Each row of a before or after table is a point. One or more steps were done to the points. Then noise was added and the rows were shuffled. The steps act on columns, c1 being the first. What was done? A step turns or swaps two columns, mirrors them in a line or flattens them onto one, adds a multiple of one to another, or multiplies or shifts one. Angles are multiples of 10 degrees, from the lower column toward the higher: turns from -170 to 170, lines from 10 to 170 but not 90. Use the fewest steps. Two steps may share a column if one is a turn and the other turns, adds or multiplies; they go together, in the order done. Otherwise the lowest column goes first.
In the rows, zero is written as 128.

Before (13 x 3):
[[131 161 181]
 [112 106 216]
 [149 183 156]
 [135 109  88]
 [ 74  96  92]
 [169 183 102]
 [130 135 127]
 [108  48 142]
 [144 127 114]
 [ 85 111 166]
 [119 167 153]
 [163  85 132]
 [149 123 158]]
After (13 x 3):
[[104 184 149]
 [ 95 123 148]
 [126 137 130]
 [172 110 133]
 [ 39 108 112]
 [ 71 162 132]
 [124  85 167]
 [139 123 144]
 [101 166 120]
 [109  48 105]
 [165  96  75]
 [ 87 108  85]
 [153 183 170]]
Steps: turn c1 and c3 by 90 degrees

Before (9 x 8):
[[ 73 130 117  88 146 101 144 165]
 [229 117 161 139 111 130 174 159]
 [148  89  79 100 135 143 129 105]
 [173  83 113 144 122 198 169 120]
 [149 165 172 128 143 152 119 126]
 [150  73 150  79 117 175 165  81]
 [100 125 116 106 102 128 103 142]
 [105 104  76  88 104 156 164  74]
 [125 148 110  69 122 133 127 167]]
After (9 x 8):
[[ 74 130 118  88 144 100 127 204]
 [149 164 179 122 147 153 127 125]
 [231 118 163 136 110 128 130 191]
 [105 102  76  88 107 156 126  22]
 [121 149 110  66 120 131 122 207]
 [150  87  78 102 134 144 127  84]
 [150  71 147  83 116 175 129  35]
 [ 98 125 119 106 103 128 132 156]
 [171  85 115 148 122 200 132 114]]
Steps: multiply c7 by 0; multiply c8 by 2

Before (14 x 12):
[[140  91 168 110 107 104 150  99 111  53 178 115]
 [107 183  49 147 161 116 125 176 122 111 185 160]
 [153 110  66 112  81 124 128  96 138 125  96 116]
 [136 172 137 124 163 109 135  82 247 105  97 159]
 [119  82 174 153 104 152 107  76 160 135 112  92]
 [105  99 114 152 122 162 140  92 123 121  96 159]
 [113 218 173 139 169 144 113 132 102 122 161 154]
 [ 64 114 168  88 142  94 130 105 108 117 137 113]
 [140 136 178 161 152 100 130 143 123 124  96 149]
 [148 143 140 117 179 113 122 127 134 136 144 153]
 [148  91 167  95 168 141 198 100 124 137 131  97]
 [ 92  95 157 146  23 150 109  98 122 141 172 166]
 [133 150 138  54 137 114 110 172 229  60 104 139]
 [154  88 171 141 163 126 103  78 127 120  97 151]]
After (14 x 12):
[[ 71  98 115 160 122 162 140  89 124 122 100 160]
 [180 148 135  47 135 114 106 176 229  59 103 137]
 [118 112  68 158  83 126 127  95 140 126  96 117]
 [ 92 172 137 117 163 108 136  81 247 109 103 161]
 [107  87 170 110 165 124 105  78 128 119 101 153]
 [119 221 171 110 171 147 108 130 105 119 163 154]
 [ 65  81 178 113 103 149 106  73 161 138 113  89]
 [110  91 166  81 109 101 149 104 109  55 175 118]
 [ 44 110 166  58 144  95 128 104 109 118 134 112]
 [154 136 177 122 151 103 129 145 122 123  94 148]
 [145 142 138 109 180 112 123 129 138 135 142 150]
 [ 61  96 157 125  26 151 110  99 119 142 168 168]
 [154 180  48 203 159 115 125 177 125 115 186 154]
 [121  89 171  66 170 138 197 104 125 139 130  98]]
Steps: add 1 times c8 to c1; add -0.7 times c3 to c4

Before (14 x 18):
[[142 135 109 131 211 166 180  99 143  91 111 159  92 111  72 136  96 122]
 [142 194 139 139 200 194 104 108 188  98 128 153  73  87 100 149 115 147]
 [141 171 166 167 125 175 147 116 152  70 126 140 101  65 113  68 101 120]
 [159 163  98 145  99 169  87 161  97 114  60  61 187 144 151  94 127  69]
 [149 171  70 129 103 114 157 163 142 154 177 107 156 120  66 121 121 144]
 [114 171  69  99 130  80 153 195 120 152 126  86 155 102 138 105 132  67]
 [146 153 129 118 209 135 126  97 186  64 181 196 138 108 100 144  99 141]
 [124 134  93 161 134 168 118 160  92 158 111 134 153 126 160  89 167  78]
 [121 137 191 198 137 172  73  98 146  96  68  88 157  54  96 107 144 118]
 [113 134 115 110 189 173 165 100 165 113 167 105 124 128 150 120 118 135]
 [152 197  96 172 134 112 129 126  74 173 110  73 172 139 158 101 128  61]
 [115 165 125 173 139 116 101 168  90 122  79  70 147 195 156  81 173  84]
 [157 156  92 119 121  94 189 177 134 173 107 128 158 124 165 116 112 144]
 [164 154  99  82 202 135 123  98 113 124 118 120 128 144 146  71 182 122]]
After (14 x 18):
[[156 161  89 121 123  95 189 176 135 170 108 126 156 124 166  66 110 130]
 [153 198  96 170 134 113 128 125  72 173 109  73 169 139 158  50 126  62]
 [165 154  99  80 200 137 120  97 113 126 116 120 129 142 144  20 184 176]
 [110 133 113 111 191 175 165  95 165 116 165 104 123 127 148  71 119 123]
 [148 170  69 130 104 116 160 167 144 154 176 105 154 122  68  74 124 136]
 [123 137 189 196 137 172  68  95 149  93  70  88 157  53  98  55 144 136]
 [116 170  67 101 129  83 155 195 119 153 125  87 156 101 138  53 135  73]
 [113 163 128 173 138 115  99 166  89 122  82  70 145 197 157  35 174 134]
 [147 153 130 119 212 135 127  95 186  62 179 193 139 106 100  94  96 113]
 [143 193 140 139 203 195 106 107 192  96 129 155  72  87 101  99 114 134]
 [159 160 101 144  97 169  90 163  96 113  58  61 188 145 151  47 128  69]
 [141 172 168 165 127 175 149 118 153  70 124 142 101  66 112  19  99  92]
 [123 133  95 161 133 166 117 160  91 158 109 136 152 130 160  39 168 117]
 [143 134 114 130 213 167 180 100 142  88 110 161  91 107  73  84  98  91]]
Steps: shift c16 by -50; add 1 times c17 to c18

Before (14 x 32):
[[106 164 123 125 143 123 142 100 118 153 124 168 145 115 138 147 151 123
  109 118 108 142 146 131 153 127 130 122 137 122 125 149]
 [118 148 155 127 150 124 114 139 140  82  87 167 130 157 126 140 140 130
  138 124 142 125 112 144 144 154 152 118 120 103 144 122]
 [141 132 120 135 126 160 127 146 135 154 104 164 146  87 137 129 168 116
  149 146 144 114 127 126 139 129 124 129  98 135 107 120]
 [154 131 109 109 130 118 130 132 119 167 116  98 142 113 107 125 136 114
  132 133 139 163 162 140 139 150 132 106 127  98 123 145]
 [ 98 140 118  98 122 131 122 101 140 137 118 118 104  89  83 130 125 122
  120 139 112 123 130 123 142 117 124 152  99 105 117 138]
 [138 135 103 136 145 141 156 145 143 139 108 138 140 144 127 144 159 121
  168 110 128 136 119 113 150 167 130 119 137 103 142 110]
 [125 148 160 143 119 145 148 107 152 123 125 132 147 131 117 149 123 120
  142 133 124 160 109 108 143 139 168 170 147 127 123 129]
 [127 105 157 142 140 104 104 115 140 144  98 123 146 153  95 143 105 139
  119 141 139 149 143  86 141 121 158 128 150 133 139 132]
 [132 123 129 116 136 132 121 158 162 127 144 107 111 120 109 126 112 112
  157 164 143 133 109 101 164 108 152 133  94 145 119 113]
 [105 138 132 146 147 124 171 148 136 104 148 124 128 144 111 148 124  95
  152 122 147 142  98 140 139 117 129 140 131 124 147 126]
 [110 127 116 122 150 128 159 112 155 113 122 123 137 141 118 137 136 128
  119 154 144 125  90 131 124 131 154 111 114 109 127 151]
 [131 129 146 123  74 122 114 139 129 134 130 140 109 123 112  99 122 128
  127 136 140 119 114 149 132 147 140 105 121 124 126 147]
 [126 123 146 124 148 124 121 114 152 160 145 119 126 114 124 133 124 128
  130 135 120 109 133 141 122 115 133 115 119 127 139 107]
 [147 119 144 109 119 124 120 144 152 105 152 128 129 112 135 131 133 131
  112 142 104 149 117 154 163 121 138 126 120 120 140 106]]
After (14 x 32):
[[117 149 156 126 150 125 114 139 140  83  87  95 130 157 125 140 139 130
  137 125 109 124 111 118 155 132 200 117 121 102 143 134]
 [110 128 117 121 150 128 159 112 154 113 122 135 137 142 118 137 135 128
  120 154 112 125  90 130 125 138 206 111 114 108 128 146]
 [105 137 132 146 147 124 171 148 135 104 148 121 129 142 111 147 124  96
  151 120 106 141  99 124 119 124 130 141 131 125 148 122]
 [138 134 104 136 145 141 155 145 143 138 108 105 141 144 127 143 159 122
  169 111 133 135 118 142 126 130 134 120 136 103 142 131]
 [106 165 123 125 143 123 143 101 118 153 124  86 145 115 137 149 151 123
  108 118 146 143 146 118 150 137 134 122 137 121 126 144]
 [132 130 148 123  74 122 115 139 130 134 131 119 109 124 112  98 122 127
  126 137 109 119 114 112 137 141 165 105 121 125 126 150]
 [141 132 120 135 126 160 127 145 136 154 104 101 147  86 137 129 169 116
  148 147 115 115 126 136 153 125 116 129  98 134 108 123]
 [147 119 145 109 119 123 119 145 152 105 151  97 130 112 135 132 134 130
  112 142 141 149 117  96 111 117 158 126 120 121 139 109]
 [125 148 160 143 119 145 147 107 153 123 125 114 147 130 117 149 122 120
  142 133 138 161 108 144 124 131 249 170 147 126 122 133]
 [132 123 129 116 136 132 120 158 161 128 144 107 110 120 108 127 111 112
  157 165 123 133 110 158  92 118 200 133  95 145 119 109]
 [127 105 158 142 140 105 104 115 141 145  97 119 146 153  95 143 104 140
  119 141 131 149 142 170 117 128 218 128 150 132 138 128]
 [ 98 140 119  98 122 131 122 101 140 137 119 121 104  89  83 130 125 122
  120 139 144 124 130 127 113 129 116 152  99 105 118 130]
 [126 123 146 123 148 124 121 115 152 160 145 138 127 115 123 133 125 128
  129 135 130 108 133 113 122 116 142 114 118 127 139 107]
 [154 132 109 109 130 118 130 131 119 168 115 134 142 113 108 125 136 115
  133 133 113 163 163 121  97 141 139 107 126  98 123 150]]
Steps: turn c12 and c25 by 120 degrees; turn c21 and c24 by 160 degrees; flatten c26 and c32 onto the line at 60 degrees; multiply c27 by 3

Before (12 x 64):
[[ 94 170 140 155 134  84 135 153 123 145 104 171 127 100 139 100  90 146
  150 160 115 197 123  51 156 170 122 126 140 133  73  62 123 120 142  71
   98 130 122 189 176 145 137 133 149 100  95  96 145 102 152 141 135 152
  138 134 106  72 136 122 116  86 159 127]
 [ 98 106 113 147  47 142 186  86 150 101 115  98 101 157 104  75 157 154
   97 163 119 160 136 161 140 182 148 134 122 101 133 114 139 172 159 116
  171 134 124 136 141 115 130 102 140 173 101 152 131 108  89 101 129 120
  169 104  80 173  98 165 114  84 110 134]
 [ 88  71 159 117 108 130  75 161 153 165 137 113 141 114 133 109 151 133
  120 149 158 119 161 159 132 161 153 110  87  77  83 132  94 118 124 143
  168 135 159 154 107 150 109  65 131 106 154  64 104 107 133 125 130 108
   79 113 156 148 108 118 105 170 191 164]
 [128 111 111 138 183 122  92 121 141 166 139 104 109 148 102  99 131 155
  113  88 104 114 137 149 174 171 136 119 119 123 101 156 135 127 161 114
  122 115  93 130 119 158  93 129 161 132 169 124 118 174 111 159 115 115
  182 118 105 148 138 140  83  89  94 110]
 [ 86  87 165 178  94 102 114 156 132 138 128 127 133  76 175 127  99 176
  140 150 126 130 133  79 143 116 173 100 135 112 153 144 133 135 132 102
  150  91 128 156 129 145 165 149 135 112 189 138 119 124 132 170 142 137
  161 105 148  95  89  82 111 143 174 104]
 [128 101 112 131 129 128  65 121  86 209 101 170 127 152 140 122 101 129
   91 117 115 124 102 136 123 161 148  97 131 197 175  89 148 126 198 122
  151 111 117 126 144 137 158 159 160 123  74 126 157 128 137 141 120 141
  119 161 121 145 146 140  98 119 146 143]
 [102  79 126 136  99 147 120 152 125  67 133 183  94  90 125  95 100 126
   87 166 107 154 120 142 109 114  72 143 109  93 106 147 165 133 124 145
  114 100 101 151  69 156  90 157 110 136 153 134 156  86 135 135 107 123
  121 117  98  84 128 129 116 112 136 121]
 [158  77 161  46 129 111 168 123  68 165  86 100 130 129 172 118 134 158
  135 126 104 110 136 158 139 144 104 148 139 138 108  95 168 135 119 123
  133 143  83 136 166 131  70 111  94 126 148 115 115 188 175 101 123  47
  138 147 114 176 116 150  87 134 127 171]
 [129 113  89 121 145 143  93 146 158 141 123 110 134 111 122 164 108 105
  112 131  90 183 175 127  86 135 116 121 143 136 125 147 153 124 151 133
  182  87  88 185 126 153 189 172 136 152 118 130 110 126 114 128 139  94
  128  95  73 118 119 150  70 132 154 122]
 [134 126 162 122 105 172  95 165 126 151 130 128 132  78 156 140  70 156
  128  90 131 110 135 148 167  86 170 146 190 158 133 114 188 138 151 136
  136 104  89  79 131 136 131 152 111 145 104 100 118  93 137 109 165 122
  140 124 153 138  99 117 130 153 156 115]
 [113 148 120 114 150 118  99 116 136 189  96 172 120 129 173 125 116 169
  164 136 133 122 171 169 129 124 165 102  97 106  99 120 118 126 175 131
  156 140  64 103 138  72 151 108 124 125 157 112 108  73 148 163  92  79
   97 114 139 141 160 176 118  78 110 111]
 [179  84 130 152 141 147 125 121  97 101 102 100 138 124 124 125 117 132
  112  86 122 137 105 134 130 141 175 158 146  85 127 135 107  75 111 129
   90 152  72 101 115 164 126 133 137  87 143 118 151 113 113  98 126  83
   81 107  97 113 115 125 199  99 101 107]]
After (12 x 64):
[[179  84 130 152 141 147 125 120  97 101 126  89 138 125 124 125 117 138
  112  86 123 137 104 134 130 141 188 158 147  85 127 135 108  75 111 128
   91 151  72 101 116 165 125 134 137  87 142 118 151 112 113  98 126  84
  160 107  96 129 115 125 200  98 101 107]
 [157  76 161  47 129 111 168 123  68 164 115  79 129 129 172 117 134 203
  136 125 105 110 136 158 140 145 112 147 139 138 108  95 168 134 119 123
  132 142  83 136 166 132  70 111  93 126 148 115 116 188 175 101 123  46
   86 147 115 160 115 150  87 134 126 172]
 [134 125 162 122 106 172  95 164 127 151 129 129 132  78 155 139  71 196
  128  90 131 111 135 149 167  86 131 146 189 158 133 113 187 138 150 136
  136 104  89  79 131 136 131 151 111 145 105 100 119  93 138 109 166 122
  160 124 154 159  99 117 130 153 156 116]
 [ 86  87 165 177  94 103 114 156 132 138 129 128 132  75 175 128  99 249
  139 150 127 130 134  79 143 116 113  99 135 111 152 144 134 135 132 103
  151  91 127 157 128 144 165 150 134 112 189 138 119 124 132 170 141 138
  191 106 148 126  89  82 110 143 174 104]
 [112 148 120 115 150 118  99 117 136 190  75 141 120 128 173 124 117 230
  164 136 133 122 172 168 129 124 170 103  98 107  98 122 118 125 175 132
  156 139  64 104 138  72 151 109 123 125 157 111 109  72 148 163  92  81
  144 114 139 152 160 176 118  79 109 111]
 [ 94 169 140 155 135  84 137 153 124 146  81 145 128 100 140  99  90 173
  151 160 116 197 122  51 156 170 117 126 140 133  74  63 123 120 141  71
   98 129 122 188 176 145 137 134 149 100  94  95 144 103 151 140 135 153
  154 134 106  79 136 121 116  86 159 127]
 [127 101 112 129 129 128  65 121  86 209  81 142 127 152 140 122 100 130
   91 116 115 124 101 136 124 161 143  98 131 198 175  89 148 126 198 123
  151 111 117 125 144 137 158 159 160 123  73 127 158 128 137 141 119 140
  133 161 121 151 146 140  98 119 146 143]
 [ 99 106 113 147  48 142 186  87 151 102 137  97 101 157 104  76 157 194
   98 163 118 160 135 161 140 182  96 135 122 101 132 115 139 171 159 115
  172 134 125 137 141 115 131 103 140 172 101 151 131 108  88 101 129 120
  134 104  81 184  99 166 114  84 110 134]
 [130 113  89 121 146 143  94 147 158 141 136 109 134 111 122 163 108  70
  112 131  89 184 175 128  86 135 124 121 143 136 125 148 153 123 150 133
  182  87  88 185 126 152 189 172 136 153 117 131 110 125 113 129 138  93
  124  95  73 114 120 149  71 132 153 123]
 [ 88  71 159 117 109 130  75 161 153 166 144 122 142 114 134 110 151 140
  121 149 157 119 160 159 131 162 183 109  88  78  82 132  94 118 125 144
  168 135 159 154 107 150 107  66 130 106 154  64 104 107 133 126 130 109
  123 113 157 148 109 118 104 171 192 164]
 [127 112 111 139 183 122  93 121 141 167 151 117 109 147 102  98 131 195
  113  88 104 113 137 149 174 171  81 119 120 123 101 156 134 126 161 113
  121 115  92 130 119 158  93 129 162 132 167 124 119 175 112 159 115 116
  141 117 105 159 138 140  82  89  94 110]
 [102  79 126 136  99 147 120 152 125  67  96 172  95  88 125  94 100 123
   88 166 107 154 120 142 109 113 116 143 108  94 105 147 164 134 125 146
  114 100 101 151  68 156  90 156 111 137 151 134 157  85 135 136 108 124
  103 117  98  63 130 129 116 112 137 122]]
Steps: turn c11 and c12 by 40 degrees; multiply c18 by 2.5; turn c27 and c55 by 70 degrees; turn c55 and c58 by 30 degrees
